Each row of a before or after table is a point. One or more steps were done to the points. Then noise was added and the rows were shuffled. The steps act on how far a point lies along the listed directions, d1 being the first. Name the steps. A step turns or swaps two directions, mirrors them in a line or flattens them onto one, adds a multiple of one to another, or multiplies one. Angles are multiples of 10 degrees, from the lower direction toward the higher: turns from -170 to 170, lines from 10 to 170 but not 90. Use the fewest steps. Two steps may share a direction if one is a turn and the other turns, adds or multiplies; they go together, in the order done. Otherwise the lowest direction goes first.
(in the rows, 128 means zero)

Directions:
(1): | 91 | 94 |
(2): |  94 | 165 |
Before (12 x 2)
|  86 | 160 |
| 124 | 109 |
|  71 | 156 |
| 121 | 121 |
| 127 | 110 |
|  62 |  48 |
| 133 | 116 |
| 131 | 119 |
|  51 | 197 |
| 116 | 116 |
| 136 | 113 |
| 121 | 113 |
After (12 x 2)
| 109 | 127 |
| 128 | 113 |
| 108 | 173 |
| 114 | 110 |
| 124 | 111 |
| 130 | 108 |
|  98 | 230 |
| 113 | 127 |
| 110 | 121 |
|  99 | 181 |
| 114 | 115 |
|  27 |  91 |
Steps: turn d1 and d2 by 30 degrees

Directions:
(1): | 104 |  85 |  91 |
(2): | 144 |  84 | 168 |
(3): |  73 | 134 | 156 |
Before (13 x 3)
| 100 | 156 | 134 |
| 114 |  65 | 165 |
| 106 | 111 |  79 |
| 153 | 125 | 146 |
|  92 | 149 | 147 |
| 143 | 140 | 125 |
| 142 | 133 | 188 |
| 144 | 126 | 132 |
|  77 | 175 |  97 |
| 156 | 112 | 139 |
| 143 | 130 | 144 |
| 154 | 174 |  94 |
|  98 | 124 | 117 |
After (13 x 3)
| 124 | 152 | 134 |
|  70 |  29 |  71 |
| 137 | 178 | 141 |
| 124 |  76 | 104 |
| 120 | 161 | 119 |
| 108 | 153 | 202 |
| 141 | 168 | 144 |
| 177 | 122 | 154 |
| 161 | 124 | 160 |
| 192 | 222 | 163 |
| 138 | 109 |  34 |
| 139 |  65 | 170 |
| 126 | 152 | 154 |
Steps: multiply d1 by 2.5; turn d2 and d3 by -150 degrees

Directions:
(1): | 140 | 107 | 142 |  63 |
(2): | 182 | 106 | 160 | 152 |
(3): | 124 | 180 | 176 | 120 |
(4): | 172 | 166 |  89 | 116 |
Before (12 x 4)
|  95 | 172 | 142 | 149 |
| 102 | 152 | 157 | 149 |
| 107 | 149 | 128 | 175 |
| 104 | 190 | 114 | 134 |
|  98 | 117 |  80 |  82 |
| 103 | 124 | 123 |  99 |
| 106 | 158 | 151 | 174 |
| 104 | 121 | 100 |  62 |
| 105 | 169 | 101 | 172 |
| 123 | 144 | 170 | 151 |
| 144 | 138 |  73 | 102 |
| 108 | 131 | 159 | 178 |
After (12 x 4)
| 111 | 103 |  72 | 175 |
| 166 | 143 | 106 | 158 |
| 133 | 132 |  72 | 178 |
| 144 | 154 |  87 | 202 |
| 150 | 146 |  86 | 162 |
|  82 |  88 | 145 | 113 |
|  72 | 112 | 118 |  67 |
| 120 | 157 |  97 | 203 |
|  98 |  97 | 119 |  37 |
|  96 | 138 |  90 | 216 |
| 118 | 121 | 109 |  85 |
| 151 | 176 | 104 | 190 |
Steps: multiply d1 by 1.6; turn d3 and d4 by 150 degrees; turn d2 and d3 by 30 degrees
